Each point is reached from the start by the listed moves, each made once or not at all, plus a little noise. Say if it took an odd or an even number of moves. Then give how often each move was made.

Moves:
(1): [-20  33  -6]
(2): [-48 -43 -48]
Start: [-1 -9 -8]
Points:
[ -1 -10  -8] -> even (0, 0)
[-47 -51 -54] -> odd (0, 1)
[-22  23  -9] -> odd (1, 0)

Moves:
(1): [  7 -10 -17   8  -4   7 -13  14   4  -4   3]
(2): [ -9   2  -9  11  -6   2 -10   9   3   7   2]
(3): [  0   7  -5   4  13 -12  22   3 -15  11  12]
(4): [ -2 -17   1   1   3   0 -22   8  11  -3  -8]
(5): [  3  -2   2  -3  -2  -8 -20   6  12  -4   9]
(6): [-3  8 10 -5  6 -5 25  3 -7 -8  0]
(7): [  1   7 -15  -2   5  14  -3  10 -14   8  14]
(8): [ 4 -2  9 11  3  5  3  5 -2  5  9]
(9): [-19  -9  12  -5  -8  -9   2 -23   9 -15   2]
Start: [ -8  -6 -13  12  -9 -31 -11  -1  15   1  21]
Points:
[-21 -30 -11  11   1 -57 -17  10  28 -19  38] -> even (1, 0, 1, 1, 1, 1, 0, 0, 1)
[-24 -10   2  20   1 -46  15 -15   8   2  46] -> odd (0, 0, 1, 0, 0, 0, 0, 1, 1)
[-35  -8 -26  15 -16 -23 -26  -4  12   1  38] -> odd (0, 1, 0, 0, 0, 0, 1, 0, 1)
[-40  -5   0  14 -19 -44   6 -11  22 -15  24] -> odd (0, 1, 0, 0, 0, 1, 0, 0, 1)
[-12 -24 -25  23 -11 -33 -52  41  39 -10  25] -> odd (1, 1, 0, 1, 1, 1, 0, 0, 0)
[-24 -12 -21  28 -18 -26 -29  24  20 -10  60] -> odd (1, 1, 0, 0, 1, 1, 1, 1, 1)
[  2 -17 -27  18 -14 -32 -44  19  32  -7  32] -> even (1, 0, 0, 0, 1, 0, 0, 0, 0)
